Each row of a before or after table is a point. One or more steps were done to the points. Then noise was added and the rows were shuffled. The steps act on how far a point lies along the listed directions, d1 being the first. What was done? A step turns or swaps two directions, mirrors them in a line or flattens them onto one, adds a multiple of one to another, or multiplies one. Angles are multiples of 10 degrees, from the lower direction toward the higher: turns from -170 to 170, lines from 10 to 170 but not 90. Use the fewest steps. Two steps may share a direction if one is a turn and the other turns, adds or multiplies; they go together, in the order done. Otherwise the lowest direction goes first.
In the rows, zero is written as 128.

Directions:
(1): [116 143 195]
(2): [194 113 144]
(3): [110  62 140]
Before (10 x 3):
[[ 85 117 134]
 [136 145 149]
 [147 145 133]
 [127 122 166]
 [130 152 142]
 [130 147 113]
 [105 130 142]
 [101 139 147]
 [136 153 126]
 [161 161 125]]
After:
[[143 102 118]
 [154 248 131]
 [163 184 122]
 [126  52 107]
 [145 190 132]
 [150 203 116]
 [156 118 111]
 [136 189 110]
 [149  86 152]
 [159 165 136]]
Steps: swap d1 and d2; multiply d3 by 3

Directions:
(1): [149  55 104 143]
(2): [195 130 167 107]
(3): [151 147  66  87]
(4): [ 96  99 150  64]
Before, 9 rows:
[[145 108 172 139]
 [137 159 121 199]
 [104 193 114 106]
 [191 124 134  35]
 [ 76 168 140 174]
 [170  77 131  51]
 [120  74 133 129]
 [167 140 102  55]
 [117  69 127 140]]
After:
[[ 25 115 170 141]
 [126  91 121  85]
 [ 44  85 159 103]
 [175 134  86 174]
 [190 179 104 125]
 [103 126  83 114]
 [140  85 111  88]
 [ 72 120 189 149]
 [141 186 167 154]]
Steps: turn d1 and d4 by 30 degrees; turn d2 and d3 by -170 degrees

Directions:
(1): [ 66  91 157  73 153 134]
(2): [122 172 107 110 180  62]
(3): [157 154 114 102 181 196]
(4): [148 169 144  61  74 123]
Before, 9 rows:
[[121 162 130 105  73  74]
 [120 167 158  98  64  65]
 [117  86 146 125 180 163]
 [139 109 136  93 115 111]
 [ 46  84 160 104  95  45]
 [132 125 137 112  55 144]
 [192 164 120 156  84 105]
 [132 118 136  93 128 217]
 [ 67 103 168 124  72  33]]
After, 9 rows:
[[128 119 101 177 160 192]
 [150 131 119 192 174 201]
 [160 150 144  97  94  76]
 [ 93  81 137 142 194 147]
 [166 116 113 137 137 132]
 [139 143  84 156 187 121]
 [205 182 103 128 122 216]
 [198 165 123 129 163 232]
 [122 157 106 151 123  41]]
Steps: turn d1 and d4 by 150 degrees; turn d2 and d3 by -170 degrees

Directions:
(1): [151 102 122 206  63 109 149 154]
(2): [ 69  98 113 112  94  83 149  60]
(3): [122 195 198 135  81 134 104  99]
(4): [112 192  66 183 158 116 115 104]
(5): [134 152 168 138 170  87 213 134]
(6): [108 172  94  79  87  93 138 192]
Before, 14 rows:
[[130 158 155 112 176  98 168  93]
 [115 112  99 100 196 100 174  92]
 [228  97 150 140 139 147 121 188]
 [168  84 152 132 144 172 103 189]
 [153 121 167  77 154 187  62 194]
 [136 101 138 131  70 142 100 148]
 [126  40  88  69 193  97 191 203]
 [102  64  80 103 156 107 158 125]
 [125 108 125 186  88 103 149 101]
 [113 129 169  90 147 118 133 110]
 [124  63 130 164  71  42 244 205]
 [109 154  74 121 100  89 109 111]
 [113 147 124  89 144 176 116 140]
 [ 88 119 195  64 162  69 177 135]]
After (14 x 8):
[[147 161 132 145 186 100 169 112]
 [ 98 188 116  25 136  82 158 223]
 [126  91 154  98  95 152  96 118]
 [209 108 136  80 139 155  93 195]
 [143 104 127  84 144 170  82 190]
 [115 144 141 113 178 120 132 101]
 [ 92 173 191  91 204  83 160 117]
 [ 86 141  91  79 117  82 160 154]
 [107 165 107 121 142 173 107 121]
 [116 169  81 115 163  78 181 134]
 [133  70 144 146  95 106 168 126]
 [127 114 236  73  68  75 216 206]
 [127 149 128  86 171 190  32 155]
 [119 148 120 151  73  88 119  94]]
Steps: turn d1 and d4 by -50 degrees; turn d2 and d5 by 20 degrees; turn d3 and d6 by -70 degrees

Directions:
(1): [ 98 123  81 103 195 142 133  54 103]
(2): [124  56 194 125 188 101 144 147 116]
Before:
[[153 165 122 134  62 145 135 139 133]
 [157 128 148 167  97 126 124 186 141]
 [114  99  99 113 217 119 156  59 134]
 [125 130 149  96 126 118 120 141 117]
 [ 70  52 130 100 249  98 164  58  97]
 [125 141 107 140  96 147 132 144 154]
 [113 115 136 114 145 118 131 145 151]
 [131 154  87 144  66 124 113 154 140]
 [144 146 153 169  62 119 115 159 157]
 [159 166 144 147  57 126 109 176 173]
 [ 94 160  78 116 152 153 122  85 122]
 [118 117  86  83 211 157 143  78  95]
 [134  80 199 134 151 108 138 161 113]
 [137 155 101 132  60 126 103 137 135]]
After (14 x 9):
[[121 135 131  92 134 124 121 122 115]
 [130  76 159 146 125  93 129 176 129]
 [147 198  54 142  83 141 130 101 173]
 [108 129 110 107 145 129 127 124 150]
 [157 201  70 116  70 169 118 141 136]
 [145  90 187 128 128 115 153 155 119]
 [117  73 186 148 171 105 133 124 123]
 [105 128  99 109 179 142 132  67  96]
 [127  82 144 145 193 123 137 132 114]
 [133  71 199 126 183 100 134 151 139]
 [134  81 172 131 118  98 120 162 125]
 [132 171 130 143  70 139 117 168 153]
 [100 220   9 122  66 153 121  62 141]
 [123  95 150 140 133 129 140 157 147]]
Steps: turn d1 and d2 by -110 degrees
